Each wall is flat, endless, passes through zero and stands at right angles to its row. A trip goes straight from one point to another. List the walls that it crosses, first one first.

Walls:
(1): [-2.5 -0.9  1.0]
(2): [ 3.4 -2.1 -3.6]
(3): [ 3.1  7.2 -0.2]
Trips:
[ 2.6 -2.3 -4.0] to [-3.9  0.8 -3.0] => 1, 2
[ 0.9 -1.8 -1.5] to [ 2.7 -3.7  2.7] => none
[ 0.2 -1.6 -2.1] to [ 7.9 -2.2  0.2] => 3
[-4.6 -2.8  3.5] to [-1.4  3.6  0.5] => 3
[2.3 2.7 0.4] to [-0.1  2.5 -3.9] => none
[2.5 0.4 0.8] to [ 4.1  0.7 -3.4] => none
[-2.7  4.5  3.1] to [-1.4  0.8  0.7] => none

Walls:
(1): [ 0.2  0.7  2.0 -5.6 -6.0  1.0  3.2  4.3  6.2  3.5 -1.3]
(2): [ 3.3 -1.3  0.0 -7.5  2.2  3.3  2.5  0.5 -2.7 -1.4  0.2]
(3): [-0.2 -4.8 -1.8  4.0  0.5  0.7  0.3 -1.7 -1.3 -3.0  2.3]
(4): [-1.0 -1.1 -0.9 -3.5  1.1  1.0 -6.3  0.7 -1.6  0.3  0.8]
(5): [-1.9 -2.2 -1.0  1.5  0.0  2.6 -0.9  1.9  1.6 -0.2  2.0]
(6): [ 2.1  4.3 -0.5  0.7 -1.4 -2.2  0.6 -2.6  2.3 -2.4  3.1]
Trips:
[-1.4  6.3  5.4 -0.4  1.2 -1.9 -1.7  3.2 -3.0 -0.1 -3.5] to [ 1.3 -1.8  2.6 -0.4  1.9  0.0 -1.0  3.1 -1.5  1.8 -2.2] => 2
[-1.8 -0.2  0.4  6.2 -3.0  5.4  6.2  1.2  0.2  2.7  1.5] to [-2.5  3.8 -2.2 -3.8 -6.0 -0.7 -3.8  4.0  0.8 -1.6 -4.8] => 3, 4, 5
[-1.8 -0.5 -0.3  1.2  0.0 -0.5  2.1  1.7 -2.2  1.2  2.4] to [ 0.3 -1.4  3.5 -0.4 -5.2  4.6  1.7  1.5  1.9  4.3  4.7] => 1, 2, 3
[-0.1  0.2 -6.1 -1.2  2.7  1.1 -1.4  0.6  0.5 -2.3  3.8] to [ 0.9 -4.1 -2.2  3.6  1.7  0.8 -3.6 -1.8  0.5  0.6 -2.7] => 6, 2
[ 1.4 -2.3 -1.7 -1.3 -4.1 -2.5  1.9  0.5 -4.9  3.3 -1.8] to [ 1.7  0.3 -3.7 -3.1  5.1 -2.4  3.1  8.0  0.6 -0.2  3.4] => 4, 5
[-0.2 -0.2  0.0  2.0 -2.2 -1.4 -2.3 -2.5 -5.1  3.1 -0.3] to [-4.9  8.0  2.1 -1.5  4.8 -6.9  7.8 -2.1 -5.6  0.5 -3.6] => 3, 4, 6, 2
[ 0.2 -2.4  4.0  0.2 -3.5  2.8 -5.4  0.7 -3.4 -0.5  5.1] to [-1.5 -3.7 -3.7  1.3  3.4 -7.6 -1.2  1.7 -0.8 -5.8 -3.8] => 2, 5
